Each row is a point. The ring and each string are closed loops that go straight from each point to the next, and from the last back to the first. Before rounding, they use only three directions, however many columns there are. Count how often each string passes through the ring. Passing back the other way cancels.

Ring:
[[ 0.29 -0.32  0.40 -0.15]
 [ 0.36 -0.09  0.24  0.05]
 [ 0.19  0.03  0.06  0.17]
 [-0.11  0.02 -0.02  0.19]
 [-0.46 -0.06  0.05  0.12]
 [-0.75 -0.27  0.26 -0.07]
 [-0.69 -0.42  0.37 -0.20]
 [-0.42 -0.51  0.43 -0.29]
 [-0.04 -0.50  0.45 -0.29]]
String, 27 rows:
[[ 0.23 -0.44  0.69 -0.28]
 [-0.12 -0.28  0.72 -0.14]
 [-0.15 -0.25  0.50 -0.09]
 [ 0.11 -0.35  0.20 -0.14]
 [ 0.32 -0.46  0.17 -0.23]
 [ 0.09 -0.37  0.21 -0.16]
 [-0.12 -0.33  0.51 -0.16]
 [-0.23 -0.40  0.74 -0.24]
 [-0.15 -0.62  0.74 -0.42]
 [-0.38 -0.44  0.74 -0.27]
 [-0.29 -0.35  0.47 -0.17]
 [-0.16 -0.39  0.26 -0.18]
 [-0.08 -0.60  0.08 -0.32]
 [-0.50 -0.65  0.45 -0.40]
 [-0.75 -0.62  0.67 -0.39]
 [-0.62 -0.36  0.66 -0.19]
 [-0.85 -0.52  0.80 -0.33]
 [-0.58 -0.67  0.50 -0.42]
 [-0.31 -0.64  0.29 -0.37]
 [-0.05 -0.45  0.10 -0.21]
 [-0.29 -0.27  0.42 -0.10]
 [-0.44 -0.39  0.72 -0.23]
 [-0.30 -0.49  0.72 -0.30]
 [-0.27 -0.27  0.50 -0.11]
 [ 0.01 -0.33  0.16 -0.12]
 [ 0.38 -0.54  0.11 -0.29]
 [ 0.36 -0.51  0.33 -0.30]]
Times through: 1
String:
[[-0.05 -0.33  0.57 -0.17]
 [-0.07 -0.48  0.78 -0.31]
 [ 0.09 -0.71  0.49 -0.46]
 [ 0.00 -0.61  0.28 -0.36]
 [-0.12 -0.63  0.30 -0.37]
 [-0.44 -0.71  0.64 -0.47]
 [-0.53 -0.51  0.73 -0.32]
 [-0.31 -0.35  0.47 -0.16]
 [-0.08 -0.40  0.24 -0.18]
 [ 0.14 -0.53  0.16 -0.28]
 [ 0.27 -0.57  0.27 -0.33]
 [ 0.27 -0.44  0.18 -0.22]
 [-0.04 -0.27  0.36 -0.10]
 [ 0.03 -0.25  0.57 -0.11]
 [ 0.35 -0.28  0.63 -0.15]
 [ 0.52 -0.36  0.32 -0.18]
 [ 0.43 -0.39  0.11 -0.17]
 [ 0.10 -0.32  0.26 -0.13]]
Times through: 1

Ring:
[[ 0.74  0.62 -0.43  0.52 -0.26 -0.33  0.25  0.43 -0.17]
 [ 0.11  0.69 -0.43  0.70 -0.15  0.32  0.30  0.25 -0.02]
 [-0.41  0.35 -0.21  0.34  0.00  0.57  0.21  0.07  0.13]
 [-0.63 -0.12 -0.05 -0.20  0.06  0.39  0.06 -0.03  0.15]
 [-0.42 -0.44 -0.03 -0.59 -0.01 -0.14 -0.06  0.01  0.04]
 [ 0.15 -0.48 -0.04 -0.73 -0.11 -0.70 -0.09  0.17 -0.09]
 [ 0.58 -0.27 -0.06 -0.56 -0.16 -0.87 -0.04  0.30 -0.14]
 [ 0.88  0.25 -0.24  0.02 -0.23 -0.70  0.12  0.42 -0.18]]
String (30 x 9):
[[-0.37 -0.80 -0.09 -0.97 -0.11 -0.62 -0.18  0.02 -0.09]
 [-0.40 -0.56 -0.46 -0.56 -0.28 -0.59 -0.10  0.07 -0.24]
 [-0.58 -0.68 -0.04 -0.83 -0.03 -0.26 -0.13 -0.04  0.01]
 [-0.49 -0.59  0.48 -0.94  0.26  0.12 -0.10 -0.07  0.31]
 [-0.20 -0.24  0.10 -0.46  0.05 -0.02  0.00  0.07  0.12]
 [-0.13 -0.10 -0.22 -0.20 -0.11 -0.16  0.05  0.13 -0.04]
 [-0.32 -0.16 -0.59 -0.09 -0.30 -0.33  0.03  0.12 -0.24]
 [-0.78 -0.64 -0.19 -0.68 -0.08 -0.14 -0.11 -0.07 -0.03]
 [-0.72 -0.75  0.21 -0.97  0.12 -0.03 -0.15 -0.11  0.16]
 [-0.31 -0.46  0.34 -0.78  0.17  0.00 -0.07  0.00  0.23]
 [-0.13 -0.34  0.39 -0.69  0.19  0.02 -0.03  0.04  0.25]
 [-0.34 -0.80  0.40 -1.16  0.16 -0.29 -0.18 -0.03  0.19]
 [-0.17 -0.77 -0.08 -0.97 -0.13 -0.75 -0.18  0.07 -0.12]
 [ 0.04 -0.70 -0.30 -0.85 -0.27 -1.02 -0.16  0.16 -0.27]
 [ 0.19 -0.77  0.06 -1.08 -0.11 -0.97 -0.19  0.16 -0.11]
 [ 0.20 -0.45  0.37 -0.86  0.11 -0.42 -0.08  0.13  0.14]
 [ 0.20 -0.18  0.13 -0.47  0.02 -0.30  0.01  0.18  0.07]
 [ 0.33  0.01 -0.47 -0.06 -0.31 -0.64  0.06  0.29 -0.26]
 [ 0.58 -0.12 -0.53 -0.22 -0.40 -1.04  0.01  0.36 -0.37]
 [ 0.37 -0.02 -0.30 -0.16 -0.22 -0.58  0.05  0.28 -0.17]
 [ 0.20 -0.02 -0.02 -0.24 -0.04 -0.23  0.06  0.20  0.02]
 [ 0.50 -0.05 -0.37 -0.19 -0.29 -0.79  0.04  0.33 -0.25]
 [ 0.85 -0.27 -0.43 -0.46 -0.41 -1.38 -0.05  0.42 -0.41]
 [ 0.73 -0.45  0.02 -0.81 -0.17 -1.14 -0.11  0.32 -0.17]
 [ 0.40 -0.50  0.52 -1.00  0.15 -0.54 -0.11  0.17  0.18]
 [ 0.18 -0.16  0.15 -0.45  0.03 -0.24  0.02  0.17  0.09]
 [ 0.23 -0.01 -0.43 -0.08 -0.27 -0.54  0.06  0.26 -0.22]
 [ 0.15 -0.05 -0.19 -0.20 -0.13 -0.34  0.05  0.20 -0.07]
 [ 0.01 -0.40  0.45 -0.80  0.19 -0.14 -0.06  0.07  0.24]
 [-0.16 -0.71  0.36 -1.08  0.12 -0.38 -0.16  0.03  0.15]]
Times through: 2
String, 19 rows:
[[ 0.10  0.43 -0.39  0.40 -0.16  0.07  0.21  0.24 -0.06]
 [ 0.11  0.27  0.02  0.07  0.04  0.18  0.16  0.18  0.13]
 [ 0.18  0.63 -0.09  0.50  0.02  0.43  0.28  0.23  0.15]
 [ 0.13  0.47  0.13  0.25  0.13  0.47  0.23  0.18  0.25]
 [ 0.13  0.22 -0.23  0.11 -0.11 -0.06  0.14  0.21 -0.02]
 [ 0.09  0.62 -0.79  0.77 -0.35  0.01  0.28  0.29 -0.24]
 [-0.24  0.82 -0.80  1.05 -0.28  0.51  0.36  0.21 -0.13]
 [-0.69  0.63 -0.37  0.74  0.00  1.01  0.31  0.02  0.16]
 [-0.55  0.35 -0.48  0.46 -0.13  0.50  0.21  0.07  0.00]
 [-0.15  0.16 -0.39  0.16 -0.17  0.01  0.13  0.16 -0.08]
 [-0.42 -0.10  0.22 -0.31  0.18  0.41  0.06  0.00  0.27]
 [-0.86 -0.23  0.23 -0.39  0.23  0.67  0.04 -0.13  0.34]
 [-0.98 -0.17 -0.12 -0.17  0.06  0.59  0.06 -0.12  0.17]
 [-0.73  0.03 -0.46  0.13 -0.13  0.34  0.11  0.00 -0.03]
 [-0.15  0.09 -0.24  0.02 -0.09  0.04  0.11  0.13 -0.01]
 [-0.32  0.01  0.23 -0.22  0.18  0.43  0.09  0.03  0.28]
 [-0.55  0.19  0.23  0.02  0.25  0.85  0.16 -0.03  0.37]
 [-0.46  0.73 -0.54  0.88 -0.12  0.79  0.34  0.11  0.04]
 [-0.04  0.68 -0.71  0.83 -0.28  0.25  0.30  0.25 -0.16]]
Times through: 2

Ring:
[[ 0.18 -0.19  0.03  0.09 -0.05 -0.03 -0.28 -0.44  0.41  0.03 -0.49 -0.05]
 [ 0.13 -0.04  0.27  0.07  0.04  0.14  0.01 -0.51  0.81 -0.04 -0.62 -0.09]
 [ 0.12 -0.04  0.42  0.12  0.11  0.14  0.09 -0.36  0.82 -0.16 -0.56 -0.11]
 [ 0.13 -0.16  0.38  0.19  0.13 -0.02 -0.06 -0.05  0.39 -0.27 -0.30 -0.10]
 [-0.06  0.04 -0.04 -0.10  0.01 -0.11  0.01  0.27 -0.21 -0.05  0.26 -0.12]
 [-0.40  0.51 -0.68 -0.67 -0.20 -0.05  0.30  0.40 -0.68  0.45  0.85 -0.16]
 [-0.29  0.36 -0.75 -0.59 -0.26 -0.10  0.07  0.18 -0.63  0.50  0.64 -0.12]
 [-0.05  0.04 -0.50 -0.27 -0.20 -0.15 -0.22 -0.06 -0.36  0.31  0.19 -0.07]]
String, 28 rows:
[[-0.17  0.22 -0.30 -0.32 -0.09 -0.05  0.10  0.17 -0.26  0.20  0.36 -0.13]
 [-0.59  0.82 -0.83 -0.94 -0.23  0.06  0.60  0.48 -0.71  0.63  1.09 -0.20]
 [-0.70  0.93 -1.09 -1.12 -0.32  0.02  0.63  0.60 -1.02  0.79  1.37 -0.21]
 [-0.45  0.53 -0.95 -0.78 -0.29 -0.14  0.20  0.50 -1.04  0.59  1.08 -0.15]
 [-0.59  0.76 -1.18 -1.03 -0.37 -0.07  0.37  0.48 -1.10  0.81  1.25 -0.17]
 [-0.41  0.50 -1.03 -0.79 -0.34 -0.13  0.12  0.33 -0.97  0.67  0.96 -0.13]
 [ 0.01 -0.06 -0.31 -0.13 -0.12 -0.17 -0.25  0.03 -0.32  0.14  0.15 -0.07]
 [-0.03  0.03 -0.24 -0.17 -0.10 -0.08 -0.10 -0.03 -0.12  0.15  0.08 -0.09]
 [-0.22  0.34 -0.58 -0.51 -0.22  0.00  0.10 -0.07 -0.23  0.46  0.32 -0.11]
 [ 0.00 -0.01 -0.52 -0.23 -0.23 -0.13 -0.30 -0.24 -0.23  0.35  0.02 -0.05]
 [ 0.36 -0.56 -0.12  0.30 -0.12 -0.28 -0.78 -0.39 -0.03 -0.04 -0.49  0.02]
 [ 0.23 -0.34  0.00  0.19 -0.05 -0.16 -0.46 -0.28  0.13 -0.05 -0.38 -0.03]
 [ 0.06 -0.05 -0.06 -0.04 -0.06 -0.03 -0.14 -0.23  0.20  0.07 -0.21 -0.08]
 [ 0.38 -0.53  0.26  0.42  0.02 -0.16 -0.58 -0.40  0.38 -0.24 -0.68 -0.01]
 [ 0.38 -0.43  0.41  0.40  0.06  0.01 -0.41 -0.67  0.87 -0.21 -0.97 -0.03]
 [ 0.15 -0.02  0.36  0.10  0.05  0.23  0.05 -0.70  1.11 -0.03 -0.84 -0.09]
 [ 0.27 -0.29  0.40  0.29  0.08  0.03 -0.23 -0.46  0.74 -0.21 -0.72 -0.06]
 [ 0.13 -0.15  0.14  0.10  0.02 -0.04 -0.16 -0.20  0.30 -0.08 -0.31 -0.08]
 [-0.05  0.16  0.03 -0.16 -0.01  0.10  0.15 -0.19  0.39  0.08 -0.15 -0.12]
 [-0.12  0.37  0.32 -0.20  0.09  0.34  0.52 -0.36  0.98  0.05 -0.38 -0.17]
 [ 0.15 -0.07  0.64  0.22  0.20  0.17  0.15 -0.31  0.97 -0.31 -0.63 -0.12]
 [ 0.39 -0.52  0.74  0.58  0.23 -0.09 -0.33 -0.18  0.64 -0.57 -0.71 -0.06]
 [ 0.11 -0.16  0.13  0.10  0.03 -0.09 -0.17 -0.06  0.15 -0.13 -0.18 -0.08]
 [-0.05  0.10 -0.02 -0.14 -0.01  0.01  0.08 -0.01  0.12  0.05  0.02 -0.12]
 [-0.14  0.22  0.04 -0.20  0.04  0.04  0.25  0.18  0.06  0.00  0.20 -0.15]
 [ 0.01 -0.10  0.14  0.06  0.09 -0.17 -0.07  0.41 -0.27 -0.23  0.26 -0.12]
 [ 0.05 -0.18  0.00  0.07  0.03 -0.24 -0.23  0.36 -0.41 -0.17  0.25 -0.10]
 [ 0.04 -0.12 -0.08  0.00 -0.02 -0.18 -0.21  0.16 -0.26 -0.05  0.14 -0.09]]
Times through: 4

Ring:
[[ 0.61  0.29  0.24  0.27 -0.05  0.24  0.14 -0.16 -0.29  0.05  0.69 -0.71
   0.67 -0.07]
 [ 0.44 -0.26  0.26  0.04 -0.22  0.03 -0.39 -0.10  0.16  0.59  0.15 -0.59
   0.20  0.06]
 [-0.07 -0.63  0.03 -0.31  0.09 -0.09 -0.45  0.33  0.52  0.62 -0.65 -0.12
  -0.43 -0.03]
 [-0.33 -0.57 -0.14 -0.36  0.30  0.02 -0.27  0.42  0.43  0.45 -0.77  0.14
  -0.43 -0.05]
 [-0.35 -0.14 -0.26 -0.09  0.34  0.38  0.04  0.09 -0.12  0.21 -0.18  0.20
   0.24  0.12]
 [-0.08  0.26 -0.19  0.16  0.29  0.54  0.30 -0.12 -0.48 -0.04  0.39 -0.02
   0.72  0.11]
 [ 0.45  0.50  0.09  0.31  0.16  0.41  0.43 -0.13 -0.51 -0.23  0.77 -0.52
   0.82 -0.11]]
String, 32 rows:
[[-0.15  0.33 -0.26  0.30  0.18  0.75  0.24 -0.43 -0.74  0.10  0.68  0.05
   1.11  0.37]
 [-0.02  0.41 -0.19  0.35  0.14  0.73  0.28 -0.45 -0.76  0.05  0.80 -0.07
   1.17  0.33]
 [ 0.10  0.67 -0.18  0.46  0.21  0.81  0.52 -0.48 -0.97 -0.21  1.07 -0.16
   1.38  0.25]
 [ 0.20  0.57 -0.07  0.22  0.43  0.46  0.66  0.07 -0.54 -0.48  0.58 -0.28
   0.71 -0.21]
 [ 0.19  0.26  0.00  0.02  0.41  0.21  0.45  0.32 -0.15 -0.31  0.14 -0.30
   0.22 -0.33]
 [ 0.17  0.08  0.02  0.05  0.19  0.24  0.14  0.08 -0.13  0.05  0.18 -0.29
   0.32 -0.09]
 [ 0.30  0.22  0.06  0.26 -0.02  0.41  0.07 -0.29 -0.40  0.19  0.63 -0.41
   0.79  0.15]
 [ 0.71  0.66  0.20  0.55 -0.14  0.55  0.32 -0.56 -0.78 -0.06  1.32 -0.76
   1.34  0.12]
 [ 0.88  0.73  0.31  0.48 -0.01  0.36  0.51 -0.25 -0.61 -0.33  1.19 -0.92
   1.04 -0.20]
 [ 0.66  0.40  0.25  0.24  0.09  0.19  0.34  0.02 -0.26 -0.19  0.65 -0.74
   0.55 -0.27]
 [ 0.39  0.13  0.15  0.05  0.17  0.12  0.19  0.18 -0.04 -0.04  0.21 -0.50
   0.22 -0.25]
 [ 0.25  0.00  0.09  0.03  0.11  0.16  0.03  0.08 -0.03  0.15  0.14 -0.38
   0.25 -0.09]
 [ 0.45 -0.02  0.20  0.22 -0.26  0.26 -0.26 -0.37 -0.19  0.52  0.55 -0.57
   0.66  0.22]
 [ 0.69 -0.11  0.37  0.27 -0.50  0.16 -0.49 -0.50 -0.10  0.75  0.66 -0.82
   0.68  0.28]
 [ 0.70 -0.28  0.42  0.15 -0.50  0.01 -0.60 -0.34  0.13  0.83  0.41 -0.85
   0.39  0.19]
 [ 0.42 -0.30  0.26 -0.09 -0.05 -0.11 -0.27  0.20  0.34  0.42 -0.13 -0.57
  -0.13 -0.16]
 [ 0.19 -0.19  0.10 -0.13  0.18  0.00 -0.05  0.31  0.24  0.19 -0.21 -0.34
  -0.13 -0.21]
 [ 0.16 -0.26  0.09 -0.04 -0.02  0.11 -0.27  0.01  0.12  0.48 -0.04 -0.31
   0.13  0.06]
 [ 0.13 -0.52  0.12 -0.07 -0.23  0.08 -0.61 -0.13  0.25  0.86 -0.13 -0.31
   0.10  0.26]
 [-0.03 -1.02  0.13 -0.37 -0.23 -0.21 -0.97  0.16  0.77  1.18 -0.81 -0.19
  -0.56  0.20]
 [-0.13 -0.77  0.03 -0.45  0.17 -0.22 -0.49  0.54  0.74  0.62 -0.96 -0.07
  -0.75 -0.15]
 [-0.12 -0.50 -0.02 -0.37  0.33 -0.12 -0.17  0.58  0.54  0.29 -0.77 -0.06
  -0.59 -0.26]
 [-0.02 -0.26 -0.02 -0.16  0.22  0.09 -0.10  0.26  0.19  0.27 -0.30 -0.13
  -0.09 -0.09]
 [-0.04 -0.23 -0.03 -0.18  0.29  0.08 -0.01  0.34  0.20  0.17 -0.34 -0.12
  -0.14 -0.16]
 [-0.09 -0.24 -0.06 -0.20  0.32  0.09 -0.01  0.36  0.21  0.17 -0.38 -0.07
  -0.17 -0.16]
 [-0.20 -0.32 -0.12 -0.15  0.20  0.20 -0.18  0.14  0.12  0.40 -0.31  0.04
   0.02  0.08]
 [-0.54 -0.50 -0.31 -0.18  0.17  0.36 -0.37 -0.03  0.06  0.67 -0.43  0.36
   0.12  0.37]
 [-0.72 -0.45 -0.43 -0.22  0.35  0.42 -0.22  0.07  0.00  0.51 -0.52  0.53
   0.10  0.33]
 [-0.44 -0.18 -0.30 -0.19  0.48  0.31  0.12  0.30  0.00  0.10 -0.40  0.28
   0.01 -0.01]
 [-0.14 -0.04 -0.14 -0.15  0.48  0.19  0.25  0.41  0.04 -0.10 -0.28  0.01
  -0.05 -0.23]
 [-0.02 -0.02 -0.08 -0.03  0.28  0.25  0.11  0.15 -0.07  0.08 -0.02 -0.11
   0.21 -0.06]
 [-0.07  0.05 -0.14  0.15  0.09  0.50 -0.01 -0.27 -0.38  0.31  0.36 -0.06
   0.72  0.29]]
Times through: 5
